Each row is a point. The points of each table are mixes of a few directions, plus a little noise. How many directions does each table use, and how many do they share? Where both have some left over, give the other angles between the two spaces (their principal angles), to ten degrees, smallest first.

First (6 x 2):
[[-10   5]
 [ 55 -26]
 [ 34 -16]
 [-50  24]
 [-43  21]
 [ 15  -7]]
Second, 7 rows:
[[ 60 -29]
 [-40  20]
 [-34  16]
 [-27  12]
 [-29  14]
 [ 29 -14]
 [ 41 -20]]
Directions: first 1, second 1, shared 1

First (10 x 8):
[[ 21 -39  25 -45   4   7   9   1]
 [ 12   8   5  36 -12  11   2  10]
 [ -8   6  -6  -7   5 -11   2  -9]
 [ -9  22 -13  32  -5   0  -5   2]
 [ 20 -38  21 -28  -3  27  -6  18]
 [-31  14 -32  21  -6  35 -44  30]
 [-12  35 -15  30   1 -25   9 -18]
 [ 15  -4  20 -31  14 -50  44 -42]
 [ 34 -44  33 -26  -6  23   6  14]
 [-41  41 -39  18   7 -15 -16  -9]]
Second:
[[-11  23  32  32 -25 -11  -1 -29]
 [ -1  -1  -5 -19  11 -15   9  -9]
 [ -9  15 -38  12  14   0  -4  15]
 [-56  23 -10  -5 -11  10 -46 -10]
 [ 32 -10  21  -3   3 -23  37 -15]
 [ 60 -54  18  -4  -1  44  11  50]
 [-15   5 -18 -13  10  -6  -5  -1]]
Directions: first 3, second 4, shared 3

First (11 x 12):
[[ -1  10  -4   7  -9  -2  -4  -2  17  -9  14   6]
 [ -1   9  -4   6  -8  -1  -3  -2  15  -9  13   5]
 [  4 -36  15 -26  32   6  13   8 -60  33 -49 -21]
 [  0   4  -2   2  -3  -1  -1  -1   6  -3   5   2]
 [  3 -31  13 -22  28   5  11   7 -52  29 -42 -18]
 [  0  -1   0   0   1   0   0   0  -1   1  -1   0]
 [ -1  14  -6  10 -12  -2  -5  -3  23 -13  19   8]
 [  0   6  -3   4  -5  -1  -2  -2  10  -5   8   4]
 [  0   0   0   0   0   0   0   0   0   0   0   0]
 [ -1   8  -3   6  -7  -1  -3  -2  13  -7  10   5]
 [ -2  17  -7  12 -15  -3  -6  -4  29 -16  23  10]]
Second (11 x 12):
[[-12 -13   4  10 -15 -16  -3  13  -3  17 -13  -5]
 [ 24  40 -18 -22   1 -20   6 -23 -13 -26  -1 -19]
 [-13 -12   2  30 -10  11  -1   8  22   7  22  17]
 [ -3  -5   4  14   0  14  -3   3  11   3  11  14]
 [ 29  36 -17   7  -4   6  15  -5  -8  -7   4  12]
 [-25 -26   2   4 -14 -10  13  28  18  12   2   1]
 [ 21  14   3 -36  17  12  -1  -2 -15  -9 -21   1]
 [-11 -26   7  15   5   8   7   9 -10  21  -3   2]
 [ -1  -3  11 -21  15   6 -22 -14   2 -12  -4  -6]
 [-11  -8   6  17 -11  -4 -15   2   8   8   1   3]
 [  2   3  -4 -19  16  -7   4 -19 -11 -14   2 -21]]
Directions: first 1, second 6, shared 1

First (8 x 20):
[[ 10  20   7  28   2   4  14 -10  -7 -33  22  15   3  33  -3  18 -11  16
    3  12]
 [-16 -30   5  23  23  -5 -35  14  10 -12 -27  -2  25   9  31   6  -9  19
  -12   8]
 [ -4 -19  -3  -3   8  -5  -7  10  -1  -1   5 -12  -3 -23  -7  -7 -10   1
    1 -10]
 [  5   7  10  10  -3  -3 -14 -17  -2 -16  -1 -11  -6 -16   3  -5  -1  -1
   35   2]
 [ -2 -10   9  -6 -19  -4  -1 -13 -10   6   7  -6 -10 -23   9 -18   2   3
   27  -6]
 [-15  60  14   2   4  -4  10   8  15  11 -24  24  13  26 -19  11  11 -41
  -20  15]
 [  3   2  -7 -18 -13   4  25   3  -6  17  15   8  -9   4 -11  -2   6  -4
  -14  -6]
 [ 19 -31 -34 -37   0  14   8   6   2  28   3 -17 -13 -10  -3  -2  13   7
  -21 -15]]
Second, 11 rows:
[[ -8  22 -29 -22   7  -4 -11   5  14   5  -3  19  -7  30  17   1  -8 -16
   12  -2]
 [-18  -5   5   5 -29  -6 -11  -2   3  10   5 -14  15  22   9  18 -10  -9
    1  -8]
 [ 18 -12  15 -29  18   3  14  25 -11  -3 -32  37   9 -22 -29 -25  -6  20
  -11  28]
 [ 12  -7   4  39   0  -1   5 -24  -3  -2   7 -22  -1 -18  -9   1   4  -5
   -4 -21]
 [-25  28 -22 -27  12   9 -10   7  10 -12  36  -9 -36  23  45  12  24   0
   19  12]
 [-15  -5   7  -8 -21  -2  -7   7   1   7   0  -4  12  17   5  11  -7  -2
    0   3]
 [ 16  -4  -4  49  -5  -8   2 -31   1   6  -1 -19   9 -11 -13   2  -7 -17
   -3 -35]
 [ 21  17 -22 -13  41   5   8   3   2 -11  -6  26 -22 -14  -3 -22   9   3
    6   8]
 [  1 -24  34  19  -9   8  11  -2 -16  -9  12 -28   1 -32 -11   3  16  22
  -11   8]
 [-14   0   2 -14 -14  -2  -7   9   2   5   0   1   6  17   8   8  -5  -1
    1   6]
 [ 13 -11   9   2   0  -3   6   3  -5   3 -20  13  14 -12 -21 -10 -10   4
   -8   2]]
Directions: first 6, second 4, shared 0; angles 50, 60, 70, 80
